Every row gives one point. The window is the flat piece filled in between its corners: a triangle in 3 columns, a solid with four corners in 4, and so on. A path goes straight from each point to the next, and from the last back to the first. After which points does the path pass through the window?
(in the rows, 128 means zero)

Window (3 x 3):
[[150 141 137]
 [156 206  56]
 [106 117 153]]
Path:
(1): [108 146 163]
(2): [110 156 133]
(3): [121  88 104]
(4): [149 178   9]
(5): [157 216 100]
(6): [148 204  95]
(7): [156 163  72]
(8): [125  87  98]
Through the window after points: 4, 6, 8

Window (6 x 6):
[[187 201 175  69  62  46]
 [137 176 112 183 101 134]
 [114 110 146  86 217 195]
 [159 117 145 101  40 101]
 [199  81 137  58 197 143]
 [136 162 193 151 132  76]]
Path:
(1): [122 104 135  75 183 123]
(2): [112 139 121 113  98  37]
(3): [154 194 214 156  83 158]
(4): [203 164 231  88 141 128]
(5): [139 127 145  58 129  97]
(6): [163 112 110  63 159 102]
(7): [202 120 152  92 118 153]
(8): [182 172 176 118 149 175]
(9): [ 94 126 107 101 173  81]
(10): [130 147 153 120 133  67]
(11): [152 162 210 158 123 114]
(12): [170 120 188  77 141 173]
Through the window after points: 10

Window (8 x 8):
[[155 188 188  87 124 145 118 147]
 [ 98  90 182 144  23  85  63 119]
 [192 113 149  76 109 125 136 138]
 [174 115 125 207 199 144  57  58]
 [187 136  91 143  17 146 195 136]
 [124  93  67  86  54 128  61 113]
 [ 60  83  27 149  54 119 189 101]
 [179 116 109 127 143 222 165 115]]
Path:
(1): [134 109 127 107  43 123  99  50]
(2): [122 104 166 113  10 124  81  26]
(3): [144 106 136 149  90 102 120 203]
(4): [120 104  70 156  90 129 151 206]
(5): [167 130 146 118  55 148 169  23]
(6): [137 122 149  94  52 164 109  30]
(7): [136  93 138 164 100 127 113 184]
(8): [155 116 153 128 122 127 137 162]
(9): [169 144 160 100  72 134 128  70]
(10): [149 130 125 149 124 182 124  42]
(11): [186 104 108 158 116 136 121 169]
(12): [121 113 104 168 112 151 106 170]
Through the window after points: 2, 6, 10

Window (11 x 11):
[[126 107  99  89 101 148 203 120  92 174 117]
 [172 112 144 185 164 223 153 156  95 154 127]
 [132 142 137 118 135 102 125 170  74 127 133]
 [102 116  80 136  87  94 203 159 210 145 171]
 [121 155 173 150  67 114  80 121 158 105 106]
 [117 126 104  27 154 121  91 139 171 117 178]
 [ 44 120 155 207 153 150 157 129  88 131  83]
 [114 200 140  98  45 152 205 174 176 170 156]
 [129 151  68 179 155 182 185 150 104 194  76]
 [137 190 219 249 217 128 132  39 102 156 115]
 [130 174 153 179 103 158 161 137 131  17 108]]
Path:
(1): [ 60 155  71 153  84 162 139 123 108 127 189]
(2): [107 171 108 188 106 123 112 108  97 135 184]
(3): [115 132 174 142 155 145 171 174 150 110  78]
(4): [134 115 170 161 163 144 158 174 131 156  71]
(5): [101 157 107 175 126 172 141  99  82 126 167]
(6): [116 202  75 127  92 167 145 138  67 129 191]
(7): [144 134 154 147 137 141 173 141 168 138  90]
(8): [125 144 212 167 144 146 204 132 161 144  56]
(9): [102 155 141 210 132 146 148 119  91 137 118]
(10): [109 157 132 172 108 150 140 130 105 101 134]
(11): [115 136 172 142 139 116 145 147 134 122  83]
(12): [146 155 187 136 150 124 159 179 151 127  45]
(13): [113 150 118 138 112 156 111 103  90 128 180]
(14): [129 174  93 183 114 159  92 112  43 133 172]
(15): [125 136 181 128 154 166 178 155 138 131  69]
(16): [114 148 159 153 139 119 163 130 140 126  91]
Through the window after points: 4, 10

Window (12 x 12):
[[ 97 160 118  76  86 155 109 120  47 194 143 108]
 [155 226 172  52  92  13 161  97 148 146 142 135]
 [220  81 211 125  92 103 159 154 136  92 116 185]
 [ 87 102 126  89 112 137 249 157 123 163 172 132]
 [107  90 135 180  92  55 124  66 140 212 166 138]
 [192 195 139 125 145 136  95 137  47 156 207 132]
 [195 182 200 130 158 110  84 103 244 143  68 128]
 [156  67  87 173 173 101 196 114  60 114 124 108]
 [207 106  40 183 106  60 145  99 112 169 149 132]
 [162  86 111 209 103  86 225  84 184  48 123 161]
 [ 96 104 112 119 165 141 121 226 115  54 144  66]
 [116  90 181  43 158 118  65  87 234 130  99 165]]
Path:
(1): [174 119 147 122 112 102 114 100 145 139 161  70]
(2): [197 135 150  48  63  82 179  67 162 118 176  65]
(3): [119 201 158 126 140  35 140 130 143 143 106 193]
(4): [117 139 140  98 145 120 151 170 140 120 106 203]
(5): [156  68 159 113  87 111 197  94 144 155 186  59]
(6): [164 122 123  92  74 135 143  90 122 174 173  43]
(7): [105 136 136 112 125 109 130 139 101 148 131 155]
(8): [127 162 129 141 137  72 132 152 114 173 133 246]
(9): [153 119 150 107 108 112 137  88 131 137 173  50]
(10): [167  97 156 105 105 105 141 111 146 115 146 123]
(11): [156 104 168 137 123  94 131 137 146 140 115 178]
(12): [130 161 125 130 154  92 102 125 117 143  88 208]
Through the window after points: 2, 4, 6, 8, 10

Window (14 x 14):
[[143  91  86 111 149  64 169 150  81 102  42 184 183 218]
 [125 156  19  87 140  62 171 127 169 237 132  87 132 144]
 [204 166 132 133 107  89 117 167 152 209 201 136  83 144]
 [177  52 161 145 100 109 192 186 210 112 184 181 224 120]
 [220  96  91  95 110 109  87 119  76 133 121 188 222 184]
 [ 96 134 122 198  68  53  60 176 107 101 201  75 132 133]
 [150 187 104 132 190  44 166  47 136 139 199  23 127 147]
 [118 120 167 229 120 184 243 100 128 216  84  65 153 109]
 [160 199 188 133  53 127 129  60  98 117 140 153 139 191]
 [204  43 159 167 148 138 101  86 184 142  46  65 171  89]
 [119  43 194  64 155 139  83 102  97 152 118 163 111 180]
 [ 45  81  91 164 202  87  64  63 110 144 119 153 101 137]
 [158 189 186 115 211 144 112  53 147 131 107 120 234 138]
 [171 209  50 103  83 156  79 157  88 136 169 151  98 119]]
Path:
(1): [202 139 143  76 156  59 154  97  82 173 145 157 162  73]
(2): [109 128 152 121 126  46 137 134  96 190 101 120 113  50]
(3): [152 135 100 158 148 160 128  98 188 120 182 127 152 220]
(4): [104  92 100 167 168 138 114  94 153 140 135 117 131 194]
(5): [ 98 108 127 142 158  79 107  90  99 158 117 146 129  99]
(6): [156 115 121  70 131  37  97  96  84 111 149 120 171  48]
(7): [161 128 115 126 133 119  92 127 146 151 138 135 129 184]
(8): [161 129 114 181  95 152 123 149 172 116 141  54 146 232]
(9): [147 120 140 114 118  64 152 135 105 165 139 157 172  78]
(10): [164  94 174 146  99  89 157 109  98 190  81 102 161  40]
(11): [156  99 122 166 151 144 135 104 165 145  98  92 156 162]
(12): [134 126  91 129 111 124 140 141 163 143 120  88 152 227]
Through the window after points: 4, 10

Window (14 x 14):
[[121 162 137 137 205 130 172 152 114 182 111 114 108 166]
 [197 136 137 201 135 126  65 109  97 102  74 162 119 201]
 [134  69 178 160 105 151 154 147 129 170 230 130 137 177]
 [ 13  65  30 151 163 175 189   9 143  79 116 204 185  85]
 [219 122 142 191 153 128  80 120 191 231  64 182 107 129]
 [142  93  80 113 153 128 159 208 153 143 128 141 101 124]
 [200 129  45 160 189 109 208  87 181  96 176  48 249  59]
 [179 148  77 161 106  96  89 173 172 192 151  68 196 100]
 [135  85 131 120  99 123 154 151  75 192 177 190 107  96]
 [180 128 173 171 106 103 166 171 156 171  78 163 163 153]
 [108 121 106 183  74 109 179 125  69  89 159  97  16 194]
 [116 135 138 165 150  90 168 186 151 156 183 217 106 102]
 [120 138 121 210 141 237 148 153 108 160 145 200  80  62]
 [181 220 184 132  98 143 158  94 130  50 112 158  50 215]]
Path:
(1): [165 119  57 167  89 137 195 172 135 191 153 181 134 141]
(2): [171  81  56 157  98 169 183 113 115 222 153 223 164 174]
(3): [122 124 161 143 141 113 131 149 109 125 150 132  94  67]
(4): [122  91 167 149 141 154 121 117 147  85 142 154  87  50]
(5): [156 185  65 160 129 122 174 137  94 180 157 171 119 231]
(6): [193 137  44 194 138 127 175 127 122 164 118 209 147 170]
(7): [133 119 144 161 135 136  95 107 143 123 111 125 130 124]
(8): [131 125 142 132 159 101 150 144 145 117 135  98 139  92]
(9): [169 125  61 165 155 142 178 151 148 165 149 154 143 143]
(10): [193 167  95 173 116 143 152 130 152 168 128 163 139 151]
(11): [155 114 174 153 153 106 108 122 156 130 105 129  93 126]
(12): [139  97 177 169 154 140  98 160 117  88 107 146  95  68]
(13): [132 147  74 168 134 176 235 107 126 190 168 193 115 184]
(14): [155 158  67 162 168 139 166 151 121 176 140 167 145 159]
(15): [135 126 144 151 146 133 145 146 135 156 129 113 116 113]
(16): [121  88 191 103 177 112 108 122 100 114 149 122 108  84]
Through the window after points: 2, 6, 8, 10, 14, 16

Window (14 x 14):
[[142 151 206 169 159 130 163 113 156 132 100 142 183  85]
 [192 101 175 122 114 124 165  83 196  79 143 145 189 125]
 [194 137 153 204 116 119 106  77 210 149 103 172 166 141]
 [150  93  83  88 159 142 168 145  23 136 155 167  80  95]
 [132 132  85  65 123 143 124 151  66 152 133  79 136 115]
 [102  64 189 109 159 173 104 169 131 119 134 150 117 193]
 [118 176 146 160  82 116 139 116 192  94 147 193 173 100]
 [ 84 113  83  81 152 190 176  85  54 137 154  89  50 124]
 [122 128 127  79 166  87 149 136  73 143 190  90  45 128]
 [131  71 182 170  74  90 142 111 206 124  75 156 158  95]
 [131 135 124 100  91 139 201 127   7 164 169 109  89 158]
 [ 58  22 146 120 191 122 125 122 126 167 180 142 178 184]
 [133 126 154 172 136  78 133  91 158  62  73 158 183 159]
 [ 97  35 112 175 175 158 155 194 112 118 178  88 128 171]]
Path:
(1): [128 100 166 159 136 121 112 122 129 102 155 124 152 135]
(2): [ 98  59 146 159 107 114  90 154  86 103 170 106 134 102]
(3): [135 114 155  99 174 152 163 130 147 145 126 151 106 184]
(4): [111  86 113 120 162 142 157 152 137 145 136 121 121 165]
(5): [116  81 134 154 140 136 134 141  87 107 161 103 150 131]
(6): [139  91 161 184 137 107  70 119 100  63 209 163 129 131]
(7): [140 165 127  88 110 145 231 112 178 162  21 113 139 129]
(8): [139 106 146 132 143 127 198  91 175 153 100 186 126 136]
Through the window after points: 2, 4

Window (14 x 14):
[[135 122 116 170 207 122 120  94 119  69 223 212  98 134]
 [ 88 166 117 128 112 208 190 194  83 173 240 139 111 153]
 [235  65 139 113 120 155 126  90  91 165 141  69 174  96]
 [157 131 139   7 114 134 136 106 138 104 115 137 164 106]
 [234  66 137  84 129 150 203 144 136  93  65 142 196 182]
 [135 228 196 103  65 151  58 212 142 134 180  76 109 169]
 [143 150  97 139 122 196 125 153 104  27 175 163 156 146]
 [180 188 217  76 156 149 231  96 113  78 152  82 109  72]
 [109 157 189 155 103 189  96 131 179 126 136 145 160 136]
 [ 69 231  30 131 159 123 146 140 136 167 159 126 118 103]
 [182  84 118  86  38 170  99 123 193  77  39  99 101 204]
 [ 17 163 241 119 114 164  32 226 100 191  14 118 125  88]
 [ 60 107 104 115 191 150 139 187 153 150 147  94 141  97]
 [ 21  74 129 220  70  97 117 145 149  80  96 146 152 189]]
Path:
(1): [173 155 118 126  92 178 150 188 151 101 148 161  98  96]
(2): [105 115 135 116 168 162 128 105  85  53 139 111 209 186]
(3): [ 89 138 148 110 135 180 111 124 102 126 115 103 140 158]
(4): [125 152 165 148  92 106 123 239 154 128 127 184 128  50]
(5): [134 118  97 159  89 114 113 202 145 111 128 158 105  73]
(6): [105 153 118 105 127 185 105 129 128 132 143 112 169 201]
(7): [121 119 173  89 176 165  93  81  59 116 142 110 194 203]
(8): [142 102 129 159  63 133 145 189 169 139  91 118 116  70]
(9): [107 121 142 116 105 140 126 171 142 130 130 134 124 108]
(10): [ 93 170 167 102 169 189  94 133 112 132 105  86 174 172]
(11): [ 49 189 199 112 142 173  74 124  98 127 100  61 147 181]
(12): [ 98 115 103 164  83 123 125 187 169 124 150 180  98  83]
(13): [182 143 179 108  79 136 151 164 165  99 133 140 151  53]
(14): [ 91 147 141  69 176 160 145 107  96 121 119  90 122 180]
(15): [139 152 163 100 168 158 152  90 100 113 136  83 150 151]
(16): [143 144 141  90  75 136 138 190 167 110 129 163 103  58]
Through the window after points: 1, 3, 7, 9, 13, 15

Window (14 x 14):
[[103 178 156 204 159 137 182 127 132 201 114 102 194 196]
 [ 61 100 101  71 121 100 170 179 213 174 174 127 171  77]
 [ 82  73  56 114 144  91 124 110  64  24 116 114 126  71]
 [ 87 128  95  99 125 126 150 149  90  59  73 160  75 162]
 [ 72  85 151 127 113  83 146 110  64 102  65 188  97  67]
 [126 146 101 177 120  53 219 129 164 230 176 168 194 214]
 [ 45 107 115 175  94 103 101 142 124  50 145 148 110 125]
 [ 53  69 113  79 165  19 126 148 208 189 182  82 103 111]
 [150 112 117 138 140  93  77 104 130  65  83 180 135 118]
 [115 161 109 213  88  72 206 173 161 189  55 102 185 183]
 [123 230  99 177 116  74 162 153 159 199 171 102 134 133]
 [101  63  65 150 105 149  80 116  74 114  79 164  76 102]
 [ 23 104  48  99 215  29  78 162 169 151 163 187 144  84]
 [100  90 116  96 106  78  68 171  45 109 107 164 144 131]]
Path:
(1): [ 12 187  72 103 159  87 169  22 200 164 118 170 206  71]
(2): [ 95  83 101 135 129  82 119 169  99 113 115 144 111 112]
(3): [ 82 120 140 155 212  77 184 223 139  78 125 147 115 140]
(4): [ 79 108  64  87  52 109  75  70  86 133  92 159 111 121]
(5): [ 59 152  93 138  91  78  92 104 122 155 149 130 158 133]
(6): [106 130  87 148 171  80 149 176 151 139 131 150 109 107]
(7): [105 109 122 152 145 105 133 155  85  88 113 147 111 112]
(8): [ 33 103 113 137  66  82 120  72 154 163  87 173 143 119]
(9): [ 65 133  87  72  62  60  87  93  79  84 112 163 147 155]
(10): [109  91 123 160 165  92 125 192 124 158 123 139 136 114]
(11): [125 115  96 188 147  77 119 212  99 158 112 124 131 104]
(12): [ 60 145  92  92 114 102 158  49 186  95 150 136 164 166]
Through the window after points: 1, 3, 5, 7, 9

Window (14 x 14):
[[ 83 166  79  96 167 224 138 172 183 150 159 102 174 150]
 [106 172 136 134 122 165 204  87  84 156 124  45  96 165]
 [174 203 114 157  94 157 117 119 185  92  51 213 147 108]
 [171  51 142 111  61 152 113 190 111  86 152  99 119 167]
 [ 56 179 160 249 161 127 124  67 154 164  88 147  88 169]
 [147 180 149 115  46 115 104 166 139 127 201 145 109 105]
 [112 122 133  51 143 139  92 116 148  74  90  61 113 110]
 [195  69  89  82 165 166  93  65 131  76 105 173 122 166]
 [151 161 135 141 140  75 104  96 130 157 146  19 128 132]
 [ 99 106 101 140 131 225 155  99  66 150  89  93 170 104]
 [118  53 191 100 136 146 166  95 151  81 133 116 144 140]
 [ 72 137 167 145 185 118 159 119 194 210  97 172  97 169]
 [ 72 157 138  82  48 112 177 173 142  56  90 229 187 143]
 [118  81 143 194 152 138 194 171  75  86 126 161  86 150]]
Path:
(1): [126 159 179 113 169 172 110 109 103 124  90 149 157 160]
(2): [101  85  97 143 104 143 169 118 158 147 136 113 105 117]
(3): [ 98  84  84 129 109 118 150 104 177 106 113 135 122 119]
(4): [135 209 166 136 145 162 133 123 114 139 111 132 141 148]
(5): [118 134 153 150 167 152 142 112 119 125 102 109 136 158]
(6): [ 97 102  74 130 101 143 185 141 154 131 117 131  90 139]
(7): [107 107  61 110 101 123 165  64 186  86 115  87  72 123]
(8): [151 150 189 143 179 168  90 131  85 147 107 158 163 176]
Through the window after points: 1, 7

Window (14 x 14):
[[150 106  86  20  49 123 141 146 145 140 142  36 220 221]
 [ 96  96 162 190  73 142 156 179 102  66  95 174 135 145]
 [ 88 141 202  60  96 120 143  52 244 131 186  45 124 185]
 [ 45 122  62  80 178 216 144 101 115 203 127  91 164 147]
 [175 122 124  68 143 133 125  46 113 148 132 158 145 211]
 [103 207  48  49 163  56 127  58 145 114 180  99 134 156]
 [115  80  75   7 147 149  64 132 170 115 138 231 175  75]
 [137 114  83 190 183 138  91  94 176 178  32 128  95 170]
 [ 98  82 108 105 221 118  96 147 108 131 171 174  70  75]
 [ 66  95  91 143 134  84 160  70  76 113  44 119  85 181]
 [ 35 125 168  34 127 137  51 169 138 146 162 153 152 117]
 [154 116 167  85 160 138 190 163 202 227 119 191 187  70]
 [ 93  91  97 129 101 192 188 172 132 227 125 141  84 215]
 [175 155 112 104 120 109 177 135  47  49  66 172  46 123]]
Path:
(1): [ 83  94 114  63 167 165 161 201 160 120  78 148 120 210]
(2): [106 119 125  48 159 143 140 145 153 129 146 133 136 175]
(3): [ 94  94  90 125  72 168 153  92 101 223 137 144 130  97]
(4): [102  98 102 109  70 135  69 101  99 201 103 118 135  73]
(5): [109 112  83  90 194 166 215 185 129 133 119 177 128 230]
(6): [ 41  93 123  54 236 170 152 119 155 128 125 151 137 156]
(7): [110 152  67  99 125 135 122  96 122 170 132 101 138 144]
(8): [128 147 141 133  35  74 102  84 129 165 170 114 114  75]
(9): [130 117 112  52 163 126 136 135 160 110 111 163 140 163]
(10): [ 77 133 123  61 203 132 160 151 182  60  96 109 148 185]
(11): [130 130 128 117  88 106 136  63 114 187 155  99  98 159]
(12): [103 102  93 101 121 130 108  97 124 174 161 136 123  67]
(13): [101 119 141  85 198 124 127 136 162 108 129 130 100 191]
(14): [106 128 114  67 174 149 161 137 153 124 111 134 127 185]
(15): [105 115 127 131  97 119 134  97 123 184 132 107 129 143]
(16): [131 105 135 121 104 133  94  90 117 179 156 160 138  83]
Through the window after points: 6, 12

Window (14 x 14):
[[146 126 160  38 106  46 129  85 107 195 211 114 215  87]
 [175 104 190 173 112 123 177 157 113 107 166 130 147 144]
 [ 81 124  86 153 148 123 127  54  74 112 127 145  95 132]
 [135  96 125 126 105 123 139 175  48 115 237 130 152 149]
 [ 99 149  99 136  77 128 197 158 140 138 164 153 154 104]
 [132 196 171 146 139 158 104 136 114 199 186  90  95  96]
 [162 105 215 112  32 121  93 130 126 145 142 125 108 105]
 [ 28  64  97  91 180 107 134 123 116 132 212 107 128 151]
 [103 188 120  83 139 151  97 120 103 125 111  87 147 124]
 [199  82  59  58 124 144  76  77 141 206  64 166  93 142]
 [117  72 121  72 162  77  61 112  72 211 175 126 189  80]
 [128 106 122  69 156  52 196 129 151 100 125 142  96  53]
 [ 62 125 137  64 156  76 108 121 158 130 115 176  78 154]
 [ 65 162 130  92 108  91 166 161  89 167 126  79 113 117]]
Path:
(1): [101 104 171  69 140 142 114 121  65 192 154 181 172 133]
(2): [ 95  88 132 104 148 127 155 117  94 148 140 134 108 118]
(3): [133 146 127 108 110  88 110 143 138 129 139 129 115 111]
(4): [101 167  99 151  80  56 170 172 142 107 153 110 145  99]
(5): [131  83 161  72 145 170 138  89  85 188 169 156 142 129]
(6): [ 89 140 130  91 159 154 123 122  83 170 174 147 138 101]
(7): [138 131 113 119 115  97 139 138 123 143 155 111 135 129]
(8): [114 119 118 172 130  87 125 147 135 131 156 106 132 129]
(9): [ 88 103 143   7 141 154 139  81  59 148 136 166  95 102]
(10): [116  95 148 122 130 145 143 137  70 150 173 144 129 118]
(11): [153 147  88  97  96  69 107 155 108 114 220  97 148 149]
(12): [123 126  80 108 120 109  99 123 103 154 143 100 133 135]
(13): [119 143 199  66 130 137 163 130 103 146 143 149 132 103]
(14): [121 114 178  54 129 148 142 117  74 186 154 141 112 112]
(15): [ 77 102  64 121 143  59 112 126 152 111 182 112 153 146]
(16): [156 111  48 146 109  82 158 115 172  94 152  51  74 102]
Through the window after points: 4, 10, 12, 14
